Each row of a before or after table is a point. One or more steps were done to the points. Then noise was added and the rows were shuffled. The steps act on how far a point lies along the listed directions, d1 being the first. Name the steps. A step turns or swaps two directions, mirrors them in a line or flattens them onto one, adds a multiple of one to another, or multiplies one. Angles are multiples of 10 degrees, from the lower direction toward the higher: turns from -170 to 170, lines from 10 to 170 but not 90. Use the fewest steps. Two steps may share a direction if one is a turn and the other turns, adds or multiplies; they go together, in the order done. Otherwise the lowest direction goes first.
(in the rows, 128 means zero)

Directions:
(1): [109 106 163]
(2): [108 100  99]
(3): [164 100 130]
Before:
[[102 103 131]
 [144 155 168]
 [ 87 119 132]
 [ 60 116 105]
 [112 156 139]
 [113  87  96]
 [131 130 123]
 [138 143 190]
 [118 112 116]
 [112 100 126]]
After:
[[115  90  89]
 [113 152 144]
 [ 66 127  92]
 [149 167 152]
 [115 117 111]
 [ 99 142 102]
 [128 121 131]
 [115 131  94]
 [159 186 135]
 [121 124  96]]
Steps: mirror d1 and d3 in the line at 100 degrees

Directions:
(1): [ 73 117 119 157 127 138]
(2): [131 125 171 130 106 171]
(3): [122 135 146 123 188 142]
(4): [125 160  91 110 125 166]
Before, 13 rows:
[[117 144 135 110 150 162]
 [ 83 118 134 151  98 144]
 [120 102 132 145  89  86]
 [147 158 110  99 107 159]
 [178 141 159 111 158 136]
 [ 91 180  91 131 133 155]
 [105 145 150 110 180 167]
 [168 108 136 126 137  56]
 [164 118 114 119 112  84]
 [168 122 138 120 131  79]
 [160 142 130 116 126 141]
 [155 150 112 105 192 157]
 [170 166  86  99 149  67]]
After (13 x 6):
[[128 135 108 122 105 116]
 [171 133 132 107 105 135]
 [181 135 152 105 131 130]
 [117 156 108 137 125  99]
 [ 95 122 154 129 175 130]
 [107 121 143 126 144 132]
 [165 140 154 111 125 136]
 [157 118 161 127 165 144]
 [140 131 147 131 116 152]
 [207 161 155  87 118 115]
 [ 84 126  93 144 119 111]
 [127 130 136 126  89 146]
 [143 128 181 135 141 167]]
Steps: turn d1 and d2 by -60 degrees; flatten d3 and d4 onto the line at 160 degrees

Directions:
(1): [127  98 101 113 176 157 110 113 154]
(2): [102 118 149  66 135 131 144 149 107]
(3): [104  86 106 125  96 109 150  89 128]
(4): [147  96 113 141 139 102 158 179 143]
(5): [182 108 150 125 140 138 149 102  95]
Before, 13 rows:
[[141 111  84 160 169 159  99 106 162]
 [116  73 104 113 121 109 135 141 162]
 [181 117 128 156 193 177  79  89 150]
 [ 93 120 130  90 170 157 102 140 175]
 [149 153 146 144 115 143 133 100 102]
 [115 136 126 117 111 116 145 166 130]
 [111 132 136 103  97 137 134 107  96]
 [143 100 138 117 124 121 178 101 119]
 [129 148  98 172 165 170  85 137 169]
 [182  68 111 133 151 136 163 126 136]
 [129 171 148 126 138 107 122 174 127]
 [158 140 125 140 165 157 112 104 141]
 [156 168 139 160 142 150 106 135 114]]
After, 13 rows:
[[121  73 104 114 121 113 134 138 160]
 [142 110  82 158 170 156  98 105 162]
 [168  71 105 133 152 133 159 132 143]
 [102 119 134  88 170 160 107 138 173]
 [155 141 120 138 165 159 111 109 144]
 [123 136 129 117 114 119 146 166 127]
 [134 102 134 118 120 118 171 105 127]
 [131 172 148 127 138 109 123 171 126]
 [150 170 139 160 142 147 105 135 115]
 [111 136 135 104  95 134 137 112  96]
 [133 144 103 170 166 169  88 134 168]
 [172 120 124 156 191 172  76  91 152]
 [140 152 145 145 112 143 128 104 109]]
Steps: multiply d5 by 0.7

Directions:
(1): [122 109 169 156 115 156 175 126 122 129 158  90]
(2): [162  95 116 140 160 116 148 118  85  86 131 150]
(3): [153 108  81  99  70 140 135 135 126 116 139 108]
(4): [170 128 154 152 103  69 127 156 142 131 115 119]
(5): [124 135 126 166  97 116  92  66 109 129 143 126]
Before:
[[ 79 121 131 125 187 174 153 132 117 127 142 122]
 [160 124 156 173 122  86 139 122 122 133 102 102]
 [ 73 155  81  96 167 178  79 108 127 120 109 159]
 [178 125 165 162  84  90 150 130 120 112 115  99]
 [173 121 157 167 127  69 153 168 151 126 106 129]
 [144 144 164 148 103 113 131 158 150 140 130 108]
 [ 99 142 127  93 151 149 147 195 167 152 121 135]
 [ 76 154 146 126 146 154 120 107 145 166 119 134]
 [171 130 135 183  82  83 126 114 125 130 116 116]
 [ 93 143 128 126 140 165 131 135 149 146 140 107]
 [ 86 147 150 124 175 155 137 135 136 143 132 151]
 [146 152 158 183 141  79 123 105 112 152 139 133]
 [119 133 148 140 105 113 147 148 143 166 152  99]
 [ 91 149  97 100 111 176 116 126 139 141 130 123]]
After (14 x 12):
[[137 112 107 170 143 115 116  80  79  99 149 162]
 [128 114  86 108 147 165 141 122  97  98 130 146]
 [124 114 116 143 165 153 146 117 105 106 145 127]
 [161 136 160 186 100  64 126 135 151 136 115 121]
 [ 76 125 131 153 162 165 125  86 105 127 154 117]
 [165 137 170 142  79 101 154 156 147 130 107  89]
 [ 86 141  76  97 183 174  91 110 113 102 109 168]
 [146 137 161 153 121  97 145 148 148 151  94  95]
 [112 118 135 127 191 145 154 117 104 120 117 157]
 [158 135 142 138 100 101 156 184 161 147 100 109]
 [ 97 136 144 149 172 143 127  98 105 124 139 161]
 [150 103 137 148 133 101 166 143 105 128 156 118]
 [168 121 153 158 127 105 146 150 118 109 134 123]
 [136 160 163 139 157  96 148 170 150 170 123 125]]
Steps: turn d2 and d5 by 160 degrees

Directions:
(1): [147 118 170 107  73 116 148 163 141  93 132 163  91 128 103 143 128 121]
(2): [140 131 121  98 147  91 183  87 134 126 104 135 125 132 129 153  87 172]
(3): [152 125 128 154 111 150 152 143 152 133  77 125 170 178 128 145 167 143]
(4): [180 125 126 150 110  63 105 132  95 140 135 137 160 128 154 146 117 101]
(5): [144 114 131  91 131 142 103 162 184 126 160 108 167 125 152 144  92 148]
Before:
[[125 143  97 140 165 101 148  74 111 161  76 126 183 143 152 130 127 138]
 [112 117 141  84 134 131 115 134 146 100 171 135 100  77 132 118  78 121]
 [118 141  94  91 184 122 115  73 131 156 150 123 131  91 158 132  89 134]
 [ 76 130 113 153 168 157 123 116 103 139 151 100  98 101 112  78 134 115]
 [110 148 111 173 173 140  65 114  93 159 149  95 147 107 144  93 172  99]
 [102 121 145 127 135 188  95 159 149 132 172 111 121 108 125  99 128 125]
 [155 120 116 222 103 147 121 141  77 138  85 130 160 170 141 100 204  97]
 [150 145 135 116 126 108 166 118 133 119 134 131 129 110 137 157  80 146]
 [153 113 138 160 102 149 148 138 141 131  90 148 165 163 124 141 138 137]]
After, 9 rows:
[[124 127 105 214 126 150 113 119  59 140 103 127 129 146 134  81 193  92]
 [148 139 112 139 142  63 142  82  91 151  90 146 171 130 150 137 118 117]
 [176 130 118 100 136  85 119 107 138 147 138 144 159 115 167 162  96 123]
 [130 113 141  90 126 147 123 148 170 101 150 128 130 103 136 129  93 134]
 [129 148 122 115 145 135 170 108 143 126 130 115 131 114 135 149  84 158]
 [116 120 128 149 129 152 140 112 119 131 115 146 128 132 117 118 123 131]
 [164 138 134 179 123  97  64 144  92 152 145 118 164 119 149 119 173  85]
 [163 116 150 164  90  94 126 165 103 125 140 133 130 130 122 121 136  96]
 [150 113 165 130  96 148  93 183 139 122 174 135 127 113 129 121 124 111]]
Steps: mirror d1 and d4 in the line at 140 degrees; flatten d3 and d5 onto the line at 110 degrees

Directions:
(1): [129 118 137 126  94 119 146 144 124 134  90 168 137  66 119 112 106  95
  94  96 165 137  83 125]
(2): [112 124 112 116 170 178 131 196 123 131 156 135 121 118  90 127 164 128
 106 125 158 142 145  90]
(3): [ 90  62 118 124 134 106 138 131  83 100 148 127 156 161 108 137  86 101
 128 111 115  99 125 101]
Before, 10 rows:
[[124 124 114 128 148 123 118 111 121 116 147 106 136 179 129 133 122 147
  157 138 108 109 140 131]
 [130 119 132 130 125 111 129 110 118 128 123 119 124 133 125 125 108 132
  133 127 121 124 124 132]
 [107 111 119 133 165 139 130 138 123 118 161 116 128 158 119 145 130 135
  132 148 117 113 145 110]
 [134 125 123 126 131 144 122 144 132 122 133 117 131 141 129 125 124 127
  135 132 132 137 135 130]
 [115 108 128 127 145 138 133 144 106 120 145 138 133 132 107 120 129 123
  111 121 128 122 125 101]
 [122 143 120 135 156 151 119 149 138 142 142 116 117 150 115 137 151 144
  133 140 126 140 151 122]
 [148 168 134 133 126 138 123 125 160 143 107 134 111 118 139 129 143 147
  121 135 135 146 131 145]
 [108 132 120 130 146 139 126 150 124 123 134 137 134 128 118 132 139 122
  120 120 134 131 129 114]
 [134 132 110 132 170 149 114 119 125 115 170  82 126 198 126 141 145 150
  157 158  97 127 175 131]
 [158 171 136 128 135 133 122 106 158 134 127 113 107 139 149 132 154 168
  138 151 118 136 150 151]]
After (10 x 24):
[[120 104 128 130 132 107 129 108 107 120 134 113 130 151 122 130 100 130
  139 127 112 116 130 126]
 [134 125 124 126 129 143 123 145 132 123 130 120 132 136 129 123 123 124
  132 130 135 138 132 129]
 [127 120 109 131 168 145 117 121 117 110 170  85 132 198 122 141 135 142
  153 152  98 123 171 126]
 [107  94 108 127 154 113 121 111 100 103 160 102 148 200 120 139 104 137
  160 132  98  95 143 118]
 [ 85  70 115 130 163 124 139 142  96 102 166 123 146 166 106 147 101 112
  125 132 116  97 135  93]
 [ 93  66 124 124 141 122 143 149  78 105 149 147 152 138  94 121  99  99
  104 103 128 106 113  84]
 [102 119 120 130 140 133 131 155 116 120 129 146 140 120 113 130 128 111
  113 110 140 128 119 109]
 [190 243 145 137 120 164 111 121 211 175  86 134  79  83 162 120 191 179
  123 155 148 179 136 176]
 [202 250 147 133 132 160 109 101 211 167 108 109  74 108 173 124 206 204
  142 175 129 169 159 183]
 [135 162 126 135 146 156 120 152 152 152 126 126 110 124 120 130 159 145
  125 138 140 152 141 130]]
Steps: add 0.7 times d2 to d1; multiply d3 by 3
